Rows are points. Any point is a mix of the corners, with weights that add up to 1. It lies inside the corners' shape when no weight is negative. Is each point inside? If not, which corners have a negative weight?

Corners:
(1): [ 0.32 -0.66]
(2): [0.06 0.11]
(3): [-0.24 -0.24]
Points:
[ 0.24 -0.22] -> outside (3)
[ 0.20 -0.10] -> outside (3)
[ 0.02 -0.18] -> inside
[ 0.28 -0.42] -> outside (3)
[-0.06 -0.42] -> outside (2)
[-0.20 -0.24] -> inside
[-0.10 -0.27] -> inside
[-0.22  0.11] -> outside (1)

Corners:
(1): [ 0.32 -0.34 -0.48 -0.47  0.17 -0.65  0.58  0.15  0.22]
(2): [-0.15 -0.29 -0.12 -0.32 -0.28  0.28  0.30  0.16 -0.02]
(3): [-0.09  0.45  0.27  0.08  0.16  0.32 -0.65 -0.03 -0.75]
(4): [-0.04  0.33  0.19  0.38  0.02  0.42 -0.49  0.34 -0.44]
(5): [ 0.10  0.07 -0.16  0.22  0.34 -0.21 -0.11 -0.35 -0.03]
(6): [ 0.32 -0.24  0.17  0.43  0.15 -0.32 -0.22 -0.40 -0.15]
(7): [ 0.34 -0.33  0.06 -0.12  0.29 -0.04  0.08 -0.10  0.14]
(8): [ 0.31  0.18  0.33  0.19  0.13 -0.17 -0.07 -0.38 -0.05]
(9): [-0.41  0.09  0.15  0.06  0.01  0.09 -0.28  0.32 -0.14]
(10): [ 0.07 -0.26 -0.40 -0.45 -0.20 -0.19  0.11  0.11  0.44]
Points:
[ 0.06  0.07  0.11  0.16  0.07  0.08 -0.27 -0.01 -0.27] -> inside
[-0.25 -0.17 -0.18 -0.49 -0.29  0.41  0.13  0.57 -0.05] -> outside (5, 6, 8)
[ 0.19  0.05  0.15  0.08  0.10 -0.13 -0.05 -0.19 -0.05] -> inside
[ 0.15  0.15  0.21  0.24  0.20  0.02 -0.29  0.11 -0.31] -> outside (2, 5, 10)
[-0.12  0.35  0.33  0.12  0.12  0.32 -0.36  0.20 -0.56] -> outside (5, 6, 10)
[ 0.18 -0.21 -0.18 -0.14  0.06 -0.22  0.16  0.05  0.14] -> outside (3)
[-0.04 -0.10 -0.03 -0.10 -0.01  0.05  0.03  0.13 -0.06] -> inside
[ 0.25 -0.31 -0.40 -0.31 -0.06 -0.37  0.50 -0.04  0.27] -> outside (3, 7, 9)
[ 0.08  0.16  0.29  0.29  0.00  0.26 -0.52  0.13 -0.29] -> outside (1, 2, 5)

Corners:
(1): [-0.16  0.58  0.06 -0.06 -0.29  0.30  0.28  0.16  0.30  0.03 -0.50  0.24
  0.35 -0.27 -0.36 -0.40 -0.08  0.47]
(2): [ 0.44  0.00 -0.10 -0.26 -0.74  0.19 -0.03  0.24 -0.42  0.61  0.14  0.36
 -0.19 -0.45  0.22 -0.01  0.53  0.25]
(3): [-0.57 -0.10  0.00 -0.09 -0.41  0.08 -0.11  0.04  0.21 -0.04  0.05 -0.38
  0.14  0.41  0.15  0.24 -0.25 -0.09]
(4): [ 0.15  0.18  0.06  0.36 -0.14 -0.14 -0.27  0.19  0.43 -0.01  0.32  0.29
  0.02  0.22  0.18 -0.48  0.26  0.10]
(5): [ 0.23 -0.35 -0.08 -0.38  0.11  0.23  0.09  0.13  0.44  0.27 -0.39  0.09
 -0.42  0.14  0.05 -0.44 -0.74  0.21]
(6): [-0.25 -0.54  0.25  0.32 -0.09  0.00  0.39 -0.07 -0.34  0.16  0.03 -0.13
  0.19  0.16  0.65  0.18 -0.06 -0.57]
(7): [ 0.50  0.04 -0.39  0.16  0.01  0.26  0.18  0.46 -0.30  0.18 -0.18  0.11
 -0.52 -0.94  0.42 -0.43 -0.07  0.49]
(8): [ 0.12  0.11 -0.32  0.33  0.27 -0.16  0.00 -0.31  0.51  0.00 -0.23 -0.02
  0.03 -0.14  0.01 -0.08 -0.15  0.43]
(9): [ 0.36  0.17  0.45  0.06 -0.10  0.08  0.15 -0.39 -0.27  0.00 -0.42 -0.08
 -0.23 -0.15 -0.14 -0.12  0.26 -0.32]
(10): [ 0.35 -0.50  0.19 -0.20 -0.33 -0.06 -0.09  0.20  0.52 -0.08 -0.03  0.10
 -0.18  0.04  0.40  0.09 -0.14  0.13]
(11): [ 0.22 -0.01 -0.19  0.04 -0.07  0.24 -0.11  0.01  0.03 -0.22  0.04  0.23
  0.17  0.08  0.18 -0.12 -0.44  0.11]
(12): [-0.17  0.08 -0.21 -0.16  0.08 -0.50  0.06  0.12 -0.36 -0.26 -0.35  0.26
  0.06  0.03 -0.17  0.07 -0.22 -0.19]
(13): [-0.44  0.00 -0.25 -0.10  0.13  0.40  0.12  0.06 -0.03 -0.22  0.27  0.22
 -0.11 -0.09  0.01 -0.36  0.34 -0.01]
(14): [-0.20 -0.19  0.45 -0.26  0.24 -0.01 -0.46  0.06  0.30  0.00  0.23 -0.05
  0.35  0.35  0.42  0.30  0.35 -0.23]
(15): [-0.10 -0.80 -0.39  0.04  0.23  0.41 -0.12  1.04  0.17 -0.10  0.35  0.07
  0.58  0.03 -0.51 -0.32  0.21 -0.08]
(16): [-0.01 -0.68 -0.08  0.09 -0.40  0.07  0.00  0.36 -0.15  0.18  0.07  0.10
  0.29  0.09  0.18 -0.34 -0.01  0.48]
(17): [ 0.30  0.15 -0.41 -0.40 -0.32 -0.09  0.07  0.14 -0.02  0.07 -0.05  0.19
  0.08  0.25  0.31 -0.24  0.27  0.04]
(18): [-0.24  0.03 -0.02 -0.50  0.20 -0.32  0.01 -0.06  0.17 -0.15  0.06 -0.16
  0.39  0.08 -0.16 -0.05 -0.43 -0.13]
(19): [ 0.30  0.01 -0.03  0.09 -0.50  0.13  0.54 -0.04 -0.43  0.14  0.14  0.07
 -0.01  0.40  0.32  0.06 -0.02  0.33]
Points:
[ 0.01 -0.03 -0.07 -0.10 -0.04  0.06  0.03  0.08  0.03  0.03 -0.01  0.06
  0.03 -0.08  0.10 -0.13  0.01  0.08] -> inside
[ 0.72  0.31 -0.05 -0.03 -0.32 -0.08 -0.08  0.06  0.34  0.13 -0.31  0.22
 -0.42 -0.12  0.30 -0.15 -0.09  0.42] -> outside (6, 13, 15, 16, 18)
[ 0.02 -0.27  0.08 -0.15 -0.29  0.18  0.12  0.27 -0.01  0.16  0.17  0.02
  0.05  0.06  0.22 -0.16  0.15  0.02] -> outside (8, 11, 12)
[-0.10 -0.27 -0.19  0.02  0.00  0.09 -0.12  0.35  0.40 -0.05  0.14  0.05
  0.23  0.18  0.17 -0.34 -0.12  0.20] -> outside (2, 9, 12, 19)
[ 0.25  0.00  0.11 -0.23 -0.03  0.10  0.00 -0.10  0.25  0.17 -0.16  0.07
 -0.15 -0.10  0.23 -0.27 -0.13  0.12] -> outside (3, 12, 15, 19)

Corners:
(1): [ 0.34  0.25  0.24  0.00 -0.21  0.95  0.19  0.14  0.14  0.25 -0.50 -0.09
  0.06  0.61  0.26  0.12 -0.22  0.38 -0.13 -0.07]
(2): [-0.04 -0.38 -0.18  0.38  0.08 -0.11  0.33  0.10  0.20  0.23  0.31 -0.35
 -0.09  0.25  0.00 -0.39  0.01 -0.17 -0.24 -0.25]
(3): [ 0.08 -0.31  0.10  0.42  0.26 -0.41  0.62 -0.51 -0.36 -0.15  0.19  0.04
 -0.38 -0.43  0.14  0.00 -0.13 -0.34 -0.33 -0.28]
(4): [ 0.53 -0.02 -0.10  0.17 -0.15  0.76 -0.37 -0.30 -0.07  0.19 -0.28 -0.09
  0.38  0.44 -0.03 -0.08 -0.39  0.19  0.27 -0.11]
(5): [ 0.49 -0.04  0.01 -0.13 -0.17  0.85 -0.45 -0.23 -0.16  0.08 -0.30 -0.49
 -0.20  0.42  0.18  0.27 -0.12  0.02 -0.08 -0.11]
(6): [-0.25  0.37 -0.23 -0.06 -0.22 -0.30 -0.58  0.32  0.52 -0.37  0.19  0.32
  0.05 -0.40  0.11  0.12  0.45  0.41 -0.30  0.29]
(7): [-0.17  0.47 -0.07 -0.39 -0.35  0.10 -0.16 -0.06  0.22 -0.61  0.28  0.12
  0.10  0.13 -0.15 -0.25  0.50  0.19 -0.31  0.15]
(8): [-0.26 -0.54  0.19  0.14  0.05  0.01  0.25 -0.12 -0.13 -0.05  0.45 -0.16
  0.05 -0.18 -0.09  0.09 -0.35 -0.14 -0.15 -0.13]
(9): [-0.04  0.11 -0.45 -0.24  0.16 -0.08  0.02  0.41  0.52 -0.61  0.07  0.26
  0.31 -0.31  0.05  0.26  0.50 -0.13 -0.38  0.11]
(10): [-0.13 -0.01 -0.08 -0.53  0.04 -0.28 -0.28  0.29  0.24 -0.05  0.44  0.38
  0.03  0.09  0.39 -0.06  0.12  0.09  0.01  0.08]
(11): [-0.26 -0.47  0.38  0.54  0.34 -0.48  0.35  0.08 -0.32 -0.06  0.19 -0.11
 -0.25  0.13 -0.18 -0.13  0.02 -0.33  0.18  0.05]
(12): [-0.38  0.30 -0.32 -0.51 -0.12  0.13 -0.44 -0.24  0.41 -0.23 -0.01  0.65
 -0.34 -0.11 -0.20  0.28  0.45  0.02 -0.37  0.08]
(13): [-0.16  0.52 -0.57  0.06 -0.18  0.01 -0.18 -0.02  0.09 -0.33  0.29  0.27
 -0.14  0.23  0.09  0.39 -0.15  0.16 -0.14  0.02]
(14): [-0.35  0.28 -0.26 -0.19  0.30 -0.12 -0.45  0.03 -0.09 -0.17  0.27  0.26
  0.42  0.17 -0.20  0.08  0.37  0.40 -0.56  0.14]
(15): [-0.23  0.16 -0.62 -0.24 -0.02  0.11 -0.06  0.32  0.15 -0.45  0.10  0.35
 -0.04 -0.37  0.13 -0.10  0.37  0.34 -0.25  0.42]
(16): [ 0.16 -0.19  0.21  0.22  0.51 -0.23  0.27 -0.38  0.00 -0.12  0.15  0.01
 -0.45  0.16 -0.19 -0.04 -0.46  0.05 -0.24  0.32]
(17): [-0.64  0.35 -0.15 -0.43  0.10 -0.06 -0.40  0.10  0.17 -0.54  0.01  0.31
 -0.04 -0.03  0.00 -0.18 -0.09  0.07 -0.62  0.04]
(18): [ 0.19  0.50 -0.04 -0.18 -0.08  0.71 -0.04 -0.13  0.12  0.45 -0.37 -0.40
  0.11  0.12  0.11  0.01 -0.18  0.11  0.02  0.29]
(19): [ 0.12 -0.36 -0.14  0.16 -0.24 -0.31  0.35  0.20 -0.38  0.12  0.20  0.09
 -0.08 -0.27 -0.32 -0.12 -0.20 -0.33 -0.38  0.08]
(20): [ 0.02  0.14 -0.24 -0.51 -0.64  0.42 -0.14 -0.32  0.21 -0.01 -0.75 -0.28
  0.17  0.35  0.21  0.22  0.05  0.36 -0.05  0.18]
(21): [-0.14 -0.18  0.15 -0.02  0.29 -0.42  0.40  0.12 -0.12 -0.11  0.15 -0.17
 -0.31 -0.03 -0.58 -0.12 -0.03  0.11 -0.15 -0.46]
Points:
[-0.20  0.02 -0.39 -0.47 -0.30 -0.04 -0.04  0.13  0.41 -0.36  0.05  0.18
  0.15 -0.47  0.01 -0.09  0.32 -0.03 -0.23  0.04] -> outside (1, 5, 11, 13, 14, 16)
[-0.23  0.11 -0.16 -0.11  0.04 -0.20 -0.02  0.03  0.09 -0.31  0.20  0.21
 -0.01 -0.11 -0.08  0.01  0.11  0.08 -0.24  0.12] -> outside (1, 2, 5)
[-0.16  0.17 -0.06 -0.07  0.12  0.03 -0.14  0.03  0.04 -0.30  0.15  0.20
 -0.06 -0.01  0.00  0.07  0.08  0.12 -0.20  0.10] -> outside (2, 19, 20)
[ 0.03 -0.17  0.00  0.04 -0.12  0.08  0.31  0.04 -0.11  0.08  0.10  0.06
 -0.07  0.25 -0.03 -0.06 -0.04  0.11 -0.06 -0.18] -> outside (5, 6, 9, 16, 17, 18)
[-0.06  0.05 -0.07 -0.06 -0.01  0.07 -0.02  0.00  0.03 -0.14  0.04 -0.01
 -0.01  0.07  0.02 -0.02 -0.06  0.09 -0.21  0.07] -> outside (12)
[ 0.02  0.18 -0.15 -0.09 -0.14  0.13  0.12 -0.24  0.16  0.02 -0.18  0.11
 -0.14  0.34  0.02 -0.04 -0.08 -0.17 -0.14 -0.02] -> outside (5, 6, 8, 14, 15, 21)
